Every row gives one point. The window is the flat piece filled in between its corners: a triangle in 3 columns, a solid with four corners in 4, and so on. A path goes straight from each point to the next, and from the last back to the first. List the points from which the path goes on through the window.

Window (3 x 3)
[[  8.1   5.5  -4.3]
 [ -4.3 -19.0 -21.9]
 [ -4.2  14.5  15.9]]
Path:
(1): [-20.7 -11.7 -20.8]
(2): [-16.1   1.5 -21.2]
(3): [ 15.4 -19.7 -14.0]
(4): [12.1 -9.0  0.9]
(5): [ 3.2 14.3 -5.9]
(6): [-14.2  -1.1 -23.1]
(7): [  6.4 -14.6   2.2]
(8): [ -1.0 -15.3  -9.0]
Through the window after points: 4, 6

Window (4 x 4)
[[-14.7   0.3   9.5  -0.2]
 [ -6.2   1.5 -21.0 -13.6]
 [ 16.1  -9.1  28.3  14.5]
 [ 10.6   8.3  13.3   3.1]]
Path:
(1): [ -4.1  -1.5   4.2 -11.6]
(2): [ -4.5  -7.2 -19.5  12.3]
(3): [-13.4  -1.6 -28.8  -1.3]
(4): [  4.8   4.4   6.9 -16.8]
(5): [ -2.6   9.2  19.0 -19.4]
(6): [  1.9   8.2 -18.5  10.1]
(7): [14.4 -0.1 19.8 23.3]
(8): [18.3 -6.7 23.7  2.2]
(9): [  5.2 -15.6   5.2 -21.8]
(10): [ -5.1   7.4 -16.7   0.1]
(11): [  4.3  10.6 -28.6   6.9]
(12): [ -5.3  -7.0  -1.9 -24.7]
(13): [ -8.4  -1.8   3.7 -26.0]
(14): [ -4.5  -0.4 -18.9   9.5]
(15): [11.6 -3.9 16.2 21.8]
(16): [  9.4   2.1  22.2 -13.2]
Through the window after points: 3, 9, 15

Window (4 x 4)
[[-27.8  18.0   9.0  17.2]
 [ -9.6  -4.4   1.2   1.8]
 [ 28.1  -0.7   2.5  -3.2]
 [  8.9   3.5  -0.6 -15.8]]
Path:
(1): [ 20.8   0.4  17.8 -13.3]
(2): [ 22.8   0.8 -15.8   9.7]
(3): [ 34.8  16.2 -14.1  -9.4]
(4): [ -3.4 -13.4  16.3  -3.8]
(5): [-20.9   8.1  13.3   3.7]
(6): [-18.2  10.9  -7.2   7.9]
(7): [  5.1   4.4 -16.5   0.8]
(8): [-3.0 16.5 19.0 -5.7]
(9): [ 10.9  -7.0  18.7 -15.4]
(10): [ 0.8 10.1 -6.5 -7.8]
(11): [  9.6  -3.7 -11.2  13.3]
(12): [  6.9  -0.3  23.6 -14.8]
Through the window after points: 1, 3, 9

Window (6 x 6)
[[-18.4 -19.0   9.9   0.8 -24.0  -2.5]
 [  9.4   8.1   1.2  24.8  27.0   3.9]
 [-23.7 -17.1  12.0 -15.6  -1.4   3.4]
 [ 10.9   5.5   0.8 -12.3  16.2  17.6]
 [  1.9  -7.2 -16.3  25.4  12.7 -13.9]
 [ -9.1   9.2   9.1 -15.5   2.3   1.0]]
Path:
(1): [ -1.8  19.8  -6.4 -10.9  17.3  26.7]
(2): [ 16.6 -11.8   8.9  -8.5  10.6   2.0]
(3): [  6.6 -20.9  12.7  -0.9  15.1  -0.2]
(4): [-13.9  27.4  -2.6   0.8  -0.2   5.1]
(5): [-0.8  2.4 -0.5  0.6  5.3 13.3]
(6): [  9.9 -16.6  10.9 -12.2   9.7  -0.2]
(7): [  9.6 -19.8   1.0  14.0  22.7 -29.2]
(8): [-12.2   1.4  -8.7   9.4  -4.5  10.2]
(9): [-30.7  -3.4 -13.9  -6.8  -9.2   6.8]
(10): [19.1 -7.7 22.9 -4.7  7.8  6.0]
(11): [ 10.6 -15.5  14.3   4.5  18.6 -12.7]
(12): [-14.4  -0.1 -15.0  20.3   3.6   6.8]
(13): [ -6.7  12.3 -16.9  20.1  18.6  18.7]
(14): [  3.5 -20.6  12.7  -8.0  -2.0  -9.4]
(15): [  4.8  -6.6  22.1 -15.4  -4.4  -7.5]
(16): [-24.1  -0.6  -1.9  -7.2  10.7  19.5]
Through the window after points: 1, 3, 7, 9

Window (8 x 8)
[[  4.1  -2.5 -10.6 -16.2  13.1 -23.5 -17.4 -11.6]
 [  4.3  -2.0 -17.3 -27.7   9.5   0.4  11.6  -4.2]
 [  5.4  -4.2  25.2 -17.3  13.9  10.4   9.0   3.5]
 [  5.2  20.1   3.6  -9.8  13.6  -2.7   8.1   3.8]
 [-16.7   4.0  20.2  -1.6  -5.4  16.9  -0.4   6.6]
 [ 12.4   5.6  27.8 -10.8 -14.6   8.8 -10.7 -14.8]
 [  6.3  -6.3   1.5  52.6  -7.5 -10.7 -18.7 -27.9]
 [ -0.3  -5.3  33.0  22.0 -25.5  -3.8   9.4  -0.7]]
Path:
(1): [ 11.1  -3.7  13.4 -21.4   0.7  -0.9 -10.7  12.2]
(2): [ -6.9  17.5  -4.3 -19.9  11.1   0.0  19.7 -19.5]
(3): [-16.9 -10.4   1.3  22.3   1.1  -7.2   5.2 -38.0]
(4): [ 14.2   2.9  -0.6  23.8  -8.2  -9.3 -18.2  -9.2]
(5): [  7.9   0.7  -4.1 -15.4   1.5   3.4   3.7   6.1]
(6): [ -7.9  -7.9  -2.7 -26.1  20.3  -4.8  20.4 -30.4]
(7): [-3.9  0.5 18.4  7.4 -5.3 -4.7 10.8 -7.2]
(8): [  8.6   3.1  17.2   5.9 -11.1  -3.3  -3.6   3.3]
(9): [ 30.3  -6.7  15.9  -4.0 -10.7  -6.9  -6.3   8.3]
(10): [-18.0  21.0  17.4 -14.9  13.8  14.9   6.4 -18.4]
(11): [ -8.2  11.7  -1.1 -17.6   9.6   6.0   7.5 -36.9]
(12): [12.0 -1.6  9.0 -9.9  5.1  0.2 -8.8  8.0]
(13): [ 15.3   7.3  -6.6   8.4   4.6   8.6 -15.4  13.9]
(14): [  1.4   6.3  13.7   1.5   5.9  -5.2   5.9 -11.7]
(15): [ -6.1   2.2   7.7   3.0   0.7  -3.1  -3.3 -17.5]
(16): [ 19.8  -2.4  -1.8   2.0   4.6   5.4 -13.3   2.2]
Through the window after points: 5, 7, 9, 13

Window (8 x 8)
[[-26.6  17.5   2.4  -6.4  -1.8  24.4 -11.7  -4.2]
 [-19.8 -20.2 -29.8  -7.6 -27.2   8.2  25.6  -9.2]
 [ -0.3  -8.0 -15.1  -8.5  13.2  -0.2  -8.3   5.2]
 [-22.7  16.0  15.7  -6.4   6.0   1.0  -4.0  -7.3]
 [ 13.6 -27.1  -9.2 -24.3  22.2   6.5 -10.4  -8.3]
 [ 12.2 -18.7  -1.8   2.1  21.9   8.1 -17.0 -11.6]
 [-20.2   5.1  10.8  -9.7 -19.7  -2.9 -12.3   1.8]
 [ -4.7 -17.4 -18.1  -7.3 -13.5  23.3  27.0   5.5]]
Path:
(1): [-29.7 -10.4   4.9   7.6  -3.3   5.8  -7.8   3.1]
(2): [  8.5  12.1 -13.1 -31.9   8.6  14.3 -11.7 -16.1]
(3): [ 12.8 -13.5  -9.2 -16.4   2.0   2.9   7.0 -14.0]
(4): [ -8.1 -18.7  -9.2 -14.4  17.8  13.4 -15.5   2.9]
(5): [-21.2 -11.9  -4.2   2.5   9.2  21.2  -1.7   5.7]
(6): [ -6.9   5.8  -5.1  -8.6 -11.8   2.9  -4.0  -6.8]
(7): [ -8.5   6.8 -10.3 -16.3  -6.1   5.9   0.0  -2.8]
(8): [-10.3 -23.0   3.9   5.1   6.3  -2.9 -14.6   4.7]
(9): [-33.6 -12.5 -14.0 -10.8  11.6  18.1  -7.9  -2.7]
(10): [ -0.7  14.6   6.5  -3.3 -13.3  13.9   5.5  -3.7]
(11): [  0.0  -9.5  -8.5 -13.5 -10.4   4.3   5.7  -8.3]
(12): [-23.7 -15.8 -14.7 -13.6   2.2  10.1   2.8   1.3]
(13): [-23.9 -18.5  -1.6  -4.1   7.3  13.0  -6.2   6.4]
(14): [ -7.1   8.3 -19.9 -21.2 -28.6   3.7  19.8 -16.2]
(15): [  8.7   4.2 -12.2 -17.9  -7.7  18.4 -11.3 -11.3]
(16): [-21.8  -6.0  -0.8  -6.1  18.0  15.4  -0.7  -2.5]
Through the window after points: 3, 7, 9
